Each row is a point. Each copy is the shape, with its points in the same order, turned, moved and blurred by noise. Say if it was mirrored as well.

Shape (5 x 2):
array([[  53,  -45],
       [ 182, -304],
       [ -34,  170],
       [ 114,  153],
       [  68,  -92]])
Copy 1, 5 rows:
array([[ -59,   59],
       [-317,  206],
       [ 162,  -26],
       [ 127,  127],
       [-111,   94]])
Copy 1 is: mirrored
Copy 2 (5 x 2):
array([[  -7,   46],
       [   8, -248],
       [   8,  268],
       [ 147,  192],
       [  -5,  -12]])
Copy 2 is: only turned
Copy 3, 5 rows:
array([[-121,  -13],
       [-246, -250],
       [ -27,  207],
       [-156,  213],
       [-140,  -49]])
Copy 3 is: mirrored
Copy 4:
array([[ -57,  -49],
       [-308, -285],
       [  82,  103],
       [ 134,  -33],
       [-107, -113]])
Copy 4 is: only turned

Shape (8 x 3):
array([[-199, -136,  138],
       [ -47,  303,    0],
       [ 289,  238,   15],
       [ -70,  207,  -80],
       [ 128,  -23,  -53],
       [-116,  183,  -61],
       [-197,  -76,  -27],
       [-122,  -89,  -95]])
Copy 1, 8 rows:
array([[ -29, -264,  278],
       [ 301, -122,  -51],
       [ 210,  198,  -47],
       [ 178, -166,  -67],
       [ -38,   30,   33],
       [ 167, -207,  -41],
       [ -37, -289,  114],
       [ -99, -217,   51]])
Copy 1 is: mirrored
Copy 2 (8 x 3):
array([[ 174,  108,   34],
       [-259,  -25,  184],
       [-197, -361,   92],
       [-203,    1,   61],
       [ -25, -165,  -96],
       [-174,   46,  112],
       [  77,  170,  -53],
       [ -19,   82, -102]])
Copy 2 is: mirrored

Shape:
array([[  32, -145,  -37,   92, -118,  -12],
       [-200,  -20, -190,  -30,  -82,  142],
       [-182,  113,   87,   50,  -18,   71],
       [  -3,  138,  -99, -106,  -75,  120],
       [  10,   -8, -155, -179,   70,   -8],
       [  26, -154,  199,   12,  118,   80],
       [ 267, -296,  311,   66,  204,  -62],
       [-112, -111,  162,   14,  -15, -196],
       [ -24,  191, -181,  147,  297, -366],
       [  46,  -76, -225,  122, -259,  -99]])
Copy 1, 10 rows:
array([[  85, -144,  -67,   41,   98,   22],
       [ 107, -131,  206,   99,  -28, -198],
       [-135,    4,  115,  146,   89, -168],
       [  11,   50,  137,   59, -130,  -57],
       [ 119,   69,  127, -143,  -16,  -72],
       [-182,  -82,  104,  -79,  221,   83],
       [-193,  -45,  -52, -215,  370,  308],
       [-128,  -26, -128,  -70,  220, -158],
       [ 199,  430,  -16,   27,  347, -164],
       [ 268, -100, -173,  134,   -4,  -45]])
Copy 1 is: mirrored
Copy 2 (10 x 6):
array([[ -41, -140,   20,   33, -199,  114],
       [-276,   68,  -56,  -54,  -92,   40],
       [-190, -122,   54,  -34,  131,  158],
       [ -26,  127,   80,  -65,   19,  100],
       [ -48,   93,  113,   82,  -66,  -77],
       [-111, -187,  198,  240,  -28,  187],
       [  77, -283,  297,  480, -127,  174],
       [-117, -327,  197,   95,   -3,  -23],
       [  56, -143, -117,  229,  229, -348],
       [  54, -131, -106, -104, -257,  -55]])
Copy 2 is: mirrored
Copy 3, 10 rows:
array([[ -54, -115,  -22,   96,  -77,   -9],
       [  73, -112, -260,  -92, -136,   32],
       [ 138,   84,  -58,  -35, -161,  180],
       [ -36,   34, -133, -195, -149,   -8],
       [  61,  -63,  -61, -213,   81,  -79],
       [ -41,  -71,  159,  -24,   70,  236],
       [-166, -113,  369,   79,  298,  146],
       [ 165,  -68,  224,   90,  -31,   -6],
       [ 328,  261,  -85,  110,  286, -177],
       [ -57,  -54, -108,  144, -135, -240]])
Copy 3 is: mirrored
Copy 4 (10 x 6):
array([[ -72,   43,  106, -144, -147,   -8],
       [-277,   99, -156, -154,  -50,  -50],
       [-182,  111,  -49,   81,  115,  -19],
       [-132,   18, -253,   -2,  -45,   14],
       [ -32,  -88, -179, -189,   13,  -48],
       [ -66,  -86,  152,  -63,  141,  123],
       [ 199, -199,  404, -107,  130,  166],
       [ -43,  -26,  180,   -3,   53, -228],
       [ 264,  286,  -94, -210,  267, -264],
       [ -31,  192,   -1, -179, -299,  -93]])
Copy 4 is: mirrored

Shape (12 x 8):
array([[  -9,  212,   -3,   26, -242,   94,  -24,  197],
       [-165, -145,   55,  258,  -14,   97, -280, -383],
       [ -81,  101,  -78, -176,  153,  -73,   58,   -8],
       [  58,   30,  154,  211,    3,   52, -143, -130],
       [-151,  174,  -93,   -4, -310, -109,   68,  181],
       [-253,  146,   14,  -36,  316,  -31,   82, -101],
       [ -52,   18,  -32,  -50,   92, -123,  275,  -48],
       [ -85, -258,  -39,  178,   43,  222, -176, -114],
       [ -52,   51,  -33, -216,  -18, -195,  -12,  137],
       [  21, -138,  -20,  167, -113,   73, -237, -151],
       [-158,   95,  160, -229, -173,  -75,  157,  212],
       [ -29,  139,  -48, -326,   -9,   28,  153,  -90]])
Copy 1 (12 x 8):
array([[ -72,   98,   -6,  -66, -192,  158,  142,   74],
       [ -47,  -39,  -19,  187,  151,  106, -497, -129],
       [  94,  126,  157,   36,  212,   51,  188, -134],
       [ -49,  -74,  113,  121,  -78,  -42, -209,  -85],
       [  45,  213, -102,   83,  -70,  210,  213,  182],
       [ -79,  148,  235,  247,  299,   36,  103, -227],
       [  92,   39,  -21,  218,  173,  -39,  254, -133],
       [-150, -108,  -93,  -33,  219,  -28, -289,  -79],
       [ 195,  102,  160,  -11,  152,   62,  208,  113],
       [  37,  -37,  -81,  -18,   39,   10, -302,  -17],
       [  58,  -42,  109,   99,   37,  264,  361,  150],
       [ 199,   24,  117,   -4,  145,  223,  267, -225]])
Copy 1 is: mirrored
Copy 2 (12 x 8):
array([[  41,   50,  -48,  214, -189,   44,   94,  294],
       [-262, -281,   55, -206, -114,  -96,  131, -170],
       [ -21,  159, -112, -108,  129,  -89, -157,  133],
       [ -29, -254,  124,   67,   -5,  -16,   90,  -38],
       [-106,  138, -155,  285, -163, -164,    8,  284],
       [-162,   97,   94, -144,  310, -192,   -9,  117],
       [ -56,  198, -191,   63,  197, -181, -105,  -67],
       [-245, -208,  -85,  -55,  -27,  169,  129,  -67],
       [ -81,  202,  -96,   59,  -46,  -49, -307,  193],
       [-127, -263,  -47,  -46, -152,   21,   28,  -49],
       [ -79,  432,   -4,  207, -118,  -94, -123,  141],
       [ 105,  328, -166, -154,  -14, -119,  -36,   72]])
Copy 2 is: mirrored

Shape, 15 rows:
array([[  17,  169,   90,  146, -211,   50,  116,  408,  -54,  -16,  -15],
       [  63,  190,   64, -122,   40,  -60,   10,   -6, -157,  -50,  200],
       [ 131,  191, -188, -144,  -82, -103,  -61,   15,   30,   28,   46],
       [ 126,  133,  131,  248,   17,  -85,    6,   39,  -85,   73,   11],
       [  58, -184,   68, -109, -120,  -42,  -16, -151,  -84,  -53,   27],
       [-176,  120,  153,  -12,  -92,  196, -127, -152, -109,  -14,  -72],
       [-591,   31, -310,  276,  -28,   40,   34,   88,  -83,   28,   81],
       [ 123,  -94,  117,  -13,    1,  -59, -110,  -34, -177,  -42,  -97],
       [ 102,  -70,  129, -149,  -85, -109, -131, -147, -177,   50,   44],
       [ -58, -443,   -6, -150,    9,  -21,  -87, -173,  -44,  -51,  116],
       [ 134,  120,   91, -152,   24,  -94,   -1,  404,  406, -525,   56],
       [  97,  166, -132, -139,   20,  346,  159,  128, -150,   93, -147],
       [  34, -130,  -98,  -68,  -80,   87,  -15, -217,    6,    1,  179],
       [ -28, -190,  138, -144,   20,  -56,  -29,  -67,   51,  138,   38],
       [  55,   81, -186,  130,  -19,   46, -135,  350,  -28,  102,  194]])
Copy 1, 15 rows:
array([[  12, -223,   81,   96, -329,   15,  127,  204,  135, -159,  254],
       [  24,  237,   92,   -5,  -90,  119,  131,   12,   73,  -17,   96],
       [  98,  176, -155, -103, -246,  -28,   90,   28,   85,   42,   34],
       [ 165,  -60,   62,   61,   26,  -25,   96,   37,   -5, -103,  288],
       [  -3,  -31,   80,  -95,  -67,  130, -128, -194,  -14,  -92,  -53],
       [ -34,   44,   90,  289, -118,    2, -234,   -9,  -25,   59,   45],
       [ -81, -337,  157,   75, -132, -175,   73,  297,  -64,  454, -146],
       [ 124,    3,   82,   11,  -57,  104,  -82,  -67, -115, -193,  -24],
       [ 164,   93,  101,  -70,  -32,  147, -131, -150,   13,  -93,   13],
       [-100,  -93,   69, -148,  108,  172, -154, -154,    5,  -38, -302],
       [-143,   16,  -23,  129, -399, -226,  465, -131,  305, -442, -172],
       [-217,   99, -151,   18, -235,   62, -114,  325, -121, -136,  123],
       [-147,   25,  -95,  -99,   16,  107,  -89, -137,   50,   71,  -84],
       [ -51,    3,  164, -119,   99,  -12, -159,  -10,  158, -152,  -82],
       [  91, -146, -155,   56,  -72,  108,  231,  295,  162,   13,    0]])
Copy 1 is: mirrored
Copy 2:
array([[ -33,  179,  283,  110,   72,  -49,   94,  183,  114, -231,  132],
       [ -18,  258, -209,   11,   18,  183, -136,   72,   49, -127,  139],
       [-119,  155, -266,   11, -100,  -45,  -65,  186,  105, -124,  -44],
       [ 194,  148,   11,  188,    5,   46,  -64,  -31,  -29, -136,   -6],
       [ -26,  -42,  -96, -235,  -41,   98, -165,   -1, -153, -130,   32],
       [-255,  -14,   -1,  121,  102,  225, -115,  -77, -127,  -24,   27],
       [-128,  -91, -220,  211,  496,   43,  384,  120, -182, -317,   32],
       [  11,  121,   -1,  -67,    6,   18, -241,  -59, -186, -111,  -40],
       [  -3,   35, -156, -107,  -48,  107, -328,   53, -143, -137,   52],
       [ -23, -143, -250, -351,   42,   10, -132, -103, -293, -179,  127],
       [-138,  181,   69, -314,   64, -157,   25, -157,  616, -290,   97],
       [-260,  336,   13,   24,  -38,  -19,  168,  147, -155,  151,   81],
       [ -74,  -80, -280, -143, -119,  149,   37,   17, -156, -143,   86],
       [  59, -105, -152, -143,   70,  -16, -189,   -6, -117,   35,  170],
       [ -55,  193, -105,  174,   -3, -249,  128,   88,  -20, -339,  202]])
Copy 2 is: mirrored
Copy 3, 15 rows:
array([[ 161,  156,  204,  -58,   52,  261,  -14,  111,  -71,  149,   17],
       [ -22,  160,   50,   79,   15, -103,   86,  -57,  212,   82,  243],
       [-167,  140,  -57,  -73, -100,   72,   12,   59,  303,  136,   53],
       [ 107,   15,   97,  -46, -185,  -10,  -55, -127,    0,  -13,   45],
       [   4,   74, -123,  237,  -88, -181,  -25,  180,  151,  -54,  -26],
       [  52,  180,  -18,  230,  144,  -48,  -95, -175,  146,  -40, -162],
       [-339,  232, -149,   99,  197,  340,   97, -171, -293, -267,  -49],
       [  43,  170,  -15,   60,  -81, -229, -148,   89,   68,  -51,   -3],
       [ -50,  149,   21,  204, -136, -274,  -32,   61,  168,   28,   11],
       [-183,   25, -195,  357,  -21, -247, -137,  275,   73, -196,   37],
       [  60, -150,  268, -271,  266,  184,  -31,  417,  426, -113,  170],
       [ 126,  256, -288,  -55,  188,  120, -155,   -4,   70,  309,   77],
       [ -77,   54, -238,  313, -103,    5,  -48,   63,  218,  -62,   47],
       [-162, -111,  -43,  243,  -12, -215, -113,  110,   55,   65,  -27],
       [-130,  193,   87,  -10, -108,  309, -195,   78,  -15,   59,  243]])
Copy 3 is: mirrored

Shape (15 x 12):
array([[  15,  -93, -106,  -77,  -60,   -3,   86,  264,   62,  -41,   94,
          -3],
       [ 265,  -19,  161,   97,   41,  370,  197, -168, -167, -145, -218,
         -64],
       [ -36, -281,  -72,   90,   72,   17, -178,  183,   94, -201,  165,
          16],
       [  84,   71,  238, -117,  -37,  442,   29,  105, -151,   18,  -17,
          13],
       [  87,  -78,  176,  197,  -32, -134, -139,  249,  201,  -21,   94,
         -26],
       [ 181,  -19,   56,   -8, -120,  154,  -41,  -50, -254,    2, -186,
          47],
       [ -37,  -71,  191,   12, -125,  296,   84,  -94,  -26,   37, -284,
          23],
       [-124,  -63,   89,  164,  -59, -114,   18,  216,  123, -139,   55,
         223],
       [-273,  -65, -147,   29, -120,  -93, -152, -228,   99,  -47,  -46,
        -430],
       [  71,  181,  -14,  107,  -17,  361,   92,  -65, -126,   42,  -52,
          76],
       [  70, -205,   56,  -32,  -48,  -72,  -51,   61,  278,   54,  246,
          93],
       [-209,   52,  -17, -249,  116,  -61, -134, -312,  -44,  -55,   -2,
        -271],
       [-231, -130,   46,  -61,   24,   41,   -9, -301, -224,  165,   97,
        -321],
       [  90,   35,  165,  -17, -129,  232,  175,  -84, -192, -161,  -30,
         -97],
       [  13,   46,  118,   -6, -235,  292,  -24, -262, -166,  -98,  -49,
         -67]])
Copy 1 (15 x 12):
array([[  85,  -84,   78,  -73,   78,   11, -120,   59, -118,  164,   43,
          88],
       [-417, -262,  -79,  110,  -41,    6,  172, -220,  -10,  -10, -226,
         -88],
       [  56,  -73,    4, -160,  291,  -19,  115,  -63, -269,  173,  214,
          43],
       [-328, -187,   37,   -9,  -49,  302,  -95, -151,  -44, -153,   -5,
         -20],
       [ 179,  -46,   86, -133,  192, -102,  -12,   -9, -247,  -85,   98,
        -238],
       [-329,  -24,   58,  172,  -86,   88,   69,  -28, -171,   61,  -52,
        -116],
       [-294,  -48, -168,   58, -133,   53,   87,   -1, -130, -200,  -96,
           9],
       [ 152,  -77,  192,  -12,  126, -116,   68,   30, -284, -127,  116,
         105],
       [ 220,  340, -321,   40,   55,  120,  301,    2,  -32,  167,  -45,
         -42],
       [-194, -145,   10,  133, -220,   87,   28, -295,  -48,  -25,   16,
           8],
       [  71,   27,  153, -355,   32, -113,   63,   55, -124,   51,  172,
         -56],
       [ -42,  379, -123,   83,  137,  160,  251,  -65,  237,   84,   61,
          18],
       [ -28,   97, -206,   77,  -71,  278,  366,   96,  208,  116,  146,
        -104],
       [-212, -161,   46,   87,  -26,  195,  158, -113,    7,  -15, -216,
           1],
       [-232,   35,  -13,   57, -168,  274,  267, -161, -120,  -42, -147,
         -17]])
Copy 1 is: only turned
Copy 2 (15 x 12):
array([[  43,  -60,  110,   -6,   36, -135,  157,   97,   66,  174,    4,
         -69],
       [-179, -220,  -14,   -5,   97,  -55,  -12,  356, -339, -322, -243,
        -134],
       [ 104, -120,  223, -130,  136,   65,  -14,   91,   51,   38,  249,
          -6],
       [-194, -148,   13,   29, -255, -211,   66,  386, -119, -237,  -31,
        -121],
       [ -60, -122,  171,    2,  -87,  147,   65,  -40,   45,   61,  123,
         242],
       [-267, -207, -187,  -32,  -22,  -81,    4,  178, -260,  -46,  -13,
        -183],
       [-192,  -33, -128,  103,  -74,  154,  -33,  330, -107, -160, -100,
        -203],
       [  77,  226,  140,   49,  -25,   82,   31,   88, -121,  150,  147,
         102],
       [ 173, -149, -174,  -21,  109,  209,   -1, -265,  187, -238,   -5,
        -313],
       [-113,  -94,   45,  197, -135, -183,  -46,  218, -266, -177,  -67,
        -215],
       [  97, -102,  155,  -65, -124,   49, -188,   59,  145,  198,  -29,
          74],
       [ 184,  -73, -313, -139,   69, -134, -126, -111,  153, -319,  -23,
        -196],
       [-114,  -26,  -98, -185,  -11,  -76, -161, -175,  158, -349,  -98,
        -368],
       [ -68, -110,  -24, -129,  -66,  -76,  131,  205, -232, -225, -223,
        -175],
       [ -37, -180, -141,  -71, -186,   24,  -56,  160, -268, -215,  -93,
        -302]])
Copy 2 is: only turned
Copy 3 (15 x 12):
array([[  70,  -21,  -80, -129,  146,   16,  -47,  -73, -164,  -68,   54,
        -167],
       [ 222, -219, -113,   92, -316,   83, -135,  187,  279,  -83,  199,
          66],
       [ 200,   39,  -19,  -39,  264,  -91,   10,   51, -189,  228,   32,
          17],
       [ 219, -320,   10,  182, -198,  182, -147,   65, -145, -193,   57,
          25],
       [ 138,   70,   -4, -129,  105,   83,  255,  -12, -266,   87,  259,
          65],
       [ 171, -160, -123,   -8, -325,  -56,    2,   11,   18, -102,  -42,
          81],
       [ 262,  -93,  197,   62, -274,   38,    5,   94,  116, -186,   39,
         -41],
       [ 153,   98,    1,  -64,  186,  184,  264,   -3,  -84,   30,  -39,
         -61],
       [ -32,  482,  160,   48, -186, -262, -143,  139, -148,   59,  105,
         -95],
       [ 122, -196,  -23,   56, -351,  234, -114,   79,   23,   38,  -21,
        -120],
       [  50,    7,  116,   -7,  184,  -10,   89, -277, -149,  132,  178,
         -11],
       [-223,  274,  154,  131, -153, -137, -273,   86,  -75,  -32,  -41,
         166],
       [-234,   54,  154,  279, -241, -298,  -90,  177,  -87,   -1,   42,
         -74],
       [ 126,  -57, -160,  223, -214,   76,  -83,   92,   86, -178,  116,
         -29],
       [ 193,   30,  -31,  293, -380,    5, -103,   13,   46,  -56,    7,
           6]])
Copy 3 is: mirrored
